Each row is a point. The points of each table are mixes of a few directions, plus a little noise. How many directions does each table use, and how many do they share? Where both have some left over, give the other angles between the two spaces (their principal angles), to ten degrees, smallest first.
(in the rows, 128 means zero)

First (5 x 2):
[[144 102]
 [137 112]
 [ 71 219]
 [167  65]
 [121 139]]
Second (5 x 2):
[[ 64 103]
 [214 163]
 [ 86 111]
 [177 149]
 [ 99 116]]
Directions: first 1, second 1, shared 0; angles 80

First (8 x 6):
[[125 131 129 134 128 128]
 [ 88 164 132 200 123 131]
 [162  95 124  66 133 129]
 [ 62 189 135 249 120 134]
 [172  84 123  45 133 123]
 [144 114 128 102 128 126]
 [ 97 156 132 184 125 131]
 [173  87 122  45 134 124]]
Second (6 x 6):
[[129 126 115 131 134 108]
 [215 102  48 194 136 125]
 [ 77 105 219 102  83 153]
 [ 89 147 141  97 140 104]
 [107 102 156 127 109 110]
 [153 186  90 115 165 168]]
Directions: first 1, second 3, shared 0; angles 90

First (8 x 9):
[[125 128 128 130 131 125 131 129 128]
 [ 88 140 139 149 159 110 170 141 115]
 [161 119 119 111 102 144  92 116 138]
 [104 135 134 140 149 116 154 136 121]
 [136 125 125 125 122 132 122 126 130]
 [ 99 135 136 144 151 117 159 138 118]
 [243  95  96  68  34 182   7  87 164]
 [ 69 143 143 160 176 101 190 147 110]]
Second (10 x 9):
[[115 124  81 110 100  91 145  99 104]
 [112 139  67  87 103  71 138 132 128]
 [146 137 193 149 170 177 100 180 169]
 [130 104 134 157 114 146 146  67  82]
 [139 144 169 130 161 153 101 188 175]
 [134 139 150 127 148 141 112 165 157]
 [141 141 177 137 164 161 102 186 173]
 [110 136  64  88  98  68 142 121 121]
 [123 120 110 127 114 117 139 102 107]
 [131  93 136 170 109 156 153  41  63]]
Directions: first 1, second 2, shared 0; angles 90

First (9 x 14):
[[180  77 132 121 109  61  78 185  63 100 124 162 213  74]
 [ 47 123 101 130 156 138 129 139  90 160  59  70 161 162]
 [234 135 180 120  68 101 105 120 196 173 198 147  89 130]
 [ 77 154  89 107 151 144 133 125 104  78 145 135 103  99]
 [163 126 151 115  89 107 103 135 154 178 139 125 120 137]
 [125 152 128 164 177 163 171  87 145  79 175  98  94 146]
 [146 115 166 124 113 141 123  87 184 132 176 215 124 131]
 [ 94 134  93 143 138 152 173 151 101 136  22  88 120 137]
 [ 86 135 110 129 150 144 138 121 115 119 115 114 126 135]]
Second (9 x 14):
[[192 158 138 135 107  97 116 150 139 176 160  12  89 154]
 [149 154 107 121 110 143 160 139 135 106 104 140  74  99]
 [ 68 140 130  77 100 149 103  99 171 164 143 204 103 129]
 [206 117 124 146  94 114 159 173 115 121  55 131 122  99]
 [  7 121  98 150 213 175 156  93  90  78 104 124 168 152]
 [ 79 149  99  99 130 108  92 151  95 161 130  52 127 138]
 [142 103 146 126 143  93  83 126 106  98 204 144 179 114]
 [175  74 184 152 109 130 133 106 167 141 115 228 180 136]
 [133 138 127 145 146 143 152 115 134 106 137 118 113 132]]
Directions: first 6, second 6, shared 6

First (8 x 24):
[[112  94 115 181 171 163  72 200 135  93 172 206 157 126 127 136 119 170
  165 163 104 102 136 137]
 [142  46 137 114 149 153 170 146 143 155 223 103 163 131 141  57  84 144
   89  73 118 119  66 154]
 [ 52 103 150 208 105 146  85 182 159  84 130 175  64 143 104 155 124 157
  133 186  85 189 173 100]
 [148 162 147  98 132 145 181 103 126 168 104  77 143 128 142 104 129  84
   79  91 140  94 111 144]
 [109 109 111 148 109  94  83 136 127  91 136 169  97 130 110 164 134 163
  178 168 124 179 155 105]
 [149 187  91  93 138  97  91  46  86 111  54  80 159  88 126 136 170 123
  141 168 168  60 122 115]
 [146 125 156 102 145 135 214 146 135 167 183 104 135 143 141 114  98  95
  106  96 148 157 130 167]
 [165 198 121  80  77  90 128  68 114 155  23 110 109 134 128 159 166  89
  131  79 135 121 129 102]]
Second (9 x 24):
[[170 102 131 145  93 111  90 126 116 182  96 164 139  89 166 118 126 114
  130 160 150 140 162 116]
 [150 119  88 108 134 133 102 122 112 136 144 141 112 119 162  98  69 129
  146 108 110 137 156 140]
 [144  99 111 139 104 121 150 129 120 126  86 121 147 166 110 154 177 129
  193 104 133 102 139 137]
 [ 74 190 108 118 172 141 166 131 155  83 212  84 119 163  95 102  68 121
   96 120  75 111  87 183]
 [ 24 108 231 137 157  92 140 170 166  79 144 104 103 112  71 127 153 139
  135  89 167 123  87 166]
 [ 97 138 108  63 159 212 152 123 122  77 195 122 125   7 233 142  65 151
   17 164 151 143 116 159]
 [137 117 160 106 160 117  64 125 110 130 113 155  70 132 117 107 116 158
  124  83 134 186 138  39]
 [203 169  86 174  91 119 142  96 120 181  81 130 170 220  82 153 192 104
  141 170  91 115 129  70]
 [152 108 130 166  83 107 146 130 131 159  81 131 167 143 116 152 186 108
  167 152 144  98 139 143]]
Directions: first 6, second 6, shared 0; angles 40, 60, 60, 80, 80, 90
